Each row of a before or after table is a point. The points were changed in one or more steps. Then noise was added and the rows were shuffled. The steps act on columns, c1 being the first. Name the steps. A step turns or swaps two columns, mirrors them in a line or flattens them onto one, adds a multiple of one to another, or multiplies or shifts one. Angles are multiples of 10 degrees, from the lower column toward the higher: turns from -170 to 170, lines from 10 to 170 but not 90. Use the fewest steps. Two steps may share a column if one is a turn and the other turns, adds or multiplies; they go together, in the order done. Otherwise the lowest column goes first.

Before (12 x 3):
[[-37  14  49]
 [-14 -13  39]
 [ 10  10 -15]
 [-16  -8   3]
 [  1  -4  20]
 [ 20  36  44]
 [-22  23 -13]
 [-14  -7  42]
 [-12  -6 -16]
 [ 19  13   0]
 [ -2   3 -11]
 [-26 -16  27]]
After (12 x 3):
[[  8  24  34]
 [  4  -4  -6]
 [  0 -13 -14]
 [ -7  14  45]
 [-12 -16  -5]
 [ 23  -2  61]
 [-11   4  20]
 [ 10  14   5]
 [ 29 -16  -3]
 [ 12  11 -12]
 [-22 -41  38]
 [ -4  19  38]]
Steps: turn c1 and c2 by -160 degrees; turn c1 and c3 by 20 degrees

Before (10 x 8):
[[  2   1   5   8   4 -16   3  11]
 [ 10  15 -17   5  -5  -4  14  -9]
 [ -4   8 -15  -8 -16  10  -4   4]
 [-12   1   0 -10 -16  12  -6   2]
 [ -3  -6  10  11 -12  -4 -16   3]
 [ -2 -18   4   9  -3 -12   2  -4]
 [ 10 -15  10  12   3  -3   0   5]
 [  8  16   6   7  14 -12   9  -6]
 [  8  10  -8 -13 -24   2   9  -3]
 [ -5   2  16  16  -5  -2   9   7]]
After (10 x 8):
[[  8  20 -10  20  35  -8   8   0]
 [ -6   3  -9  25 -14   6  14   0]
 [-12   0   8 -23 -41   5  -2   0]
 [  4   2  -5  24  10 -11   6   1]
 [ -3 -26  -1  21  -7  -7   5   0]
 [  8  12 -10 -18 -58  -2 -11  -3]
 [ -4  12   3 -19 -41   6 -15   3]
 [ -6  -9  15  19 -26   2  10   0]
 [ 10 -18   3  20   6   4  12  -1]
 [  8  20 -14  10 -14   0 -18  -3]]
Steps: multiply c2 by 1.3; turn c3 and c7 by 90 degrees; turn c4 and c6 by 30 degrees; multiply c4 by 1.6; multiply c5 by 2.5; multiply c8 by 0

Before (11 x 12):
[[ 22 -10   0   9 -15 -36 -12  15  10  57 -18   4]
 [  6 -10   6  14   7  15  18  17  14  -6   0 -23]
 [-15   2  13  14 -21 -52  11  38  -5  31  37  -8]
 [ 28 -21  48  11  32  17 -24  24 -35  26 -13  -1]
 [ 16  31  33  34  25 -17 -29  -8  21  25 -12 -46]
 [ 11   2 -12  32 -16  -8 -10  21 -23  17 -21 -33]
 [ 21  25 -12  33 -23 -27  30 -11 -41  31   8 -27]
 [-18  35  -3  12  41 -44  -5  -4  15  52   6   5]
 [ 27  -2   8  -5  47 -31  19  14 -31  -2  -5  12]
 [-30  15  39 -18  14 -32   8  24  20  16  -6 -33]
 [ 25  30 -19  15  25 -10  33   8 -44  17  41 -51]]
After (11 x 12):
[[ -7   2  13  -5 -27  -6   5   5 -23  19 -50 -11]
 [-58  -5 -11   0 -31  -2  32   4  -4  21   6   1]
 [-12 -40 -19 -12  11  -9 -29  26  22  30 -42 -19]
 [ -2 -22  28 -19  28 -17  30   4 -43  26  14 -31]
 [-23 -20  20  -3   0 -15  16 -35 -41  36 -21  -7]
 [ 17   7  -9  -7   4   1  24   4  16  -3 -29 -10]
 [-12   0 -10   4  36 -38  23  28 -31  10 -35   7]
 [ 21   3 -51   1   3   1  -2  47 -36  37 -43   3]
 [-44 -27 -33 -20   1  14  22  21  21  -1 -38 -32]
 [-35  10  -4   4 -23  -8   3   4  10  59 -48   5]
 [-57 -30  14   6  32  13  -6  26  14  36 -25   9]]
Steps: turn c1 and c10 by 30 degrees; turn c1 and c6 by -60 degrees; turn c2 and c3 by 160 degrees; flatten c4 and c12 onto the line at 60 degrees; turn c7 and c8 by -40 degrees; turn c5 and c8 by 40 degrees; shift c11 by -30
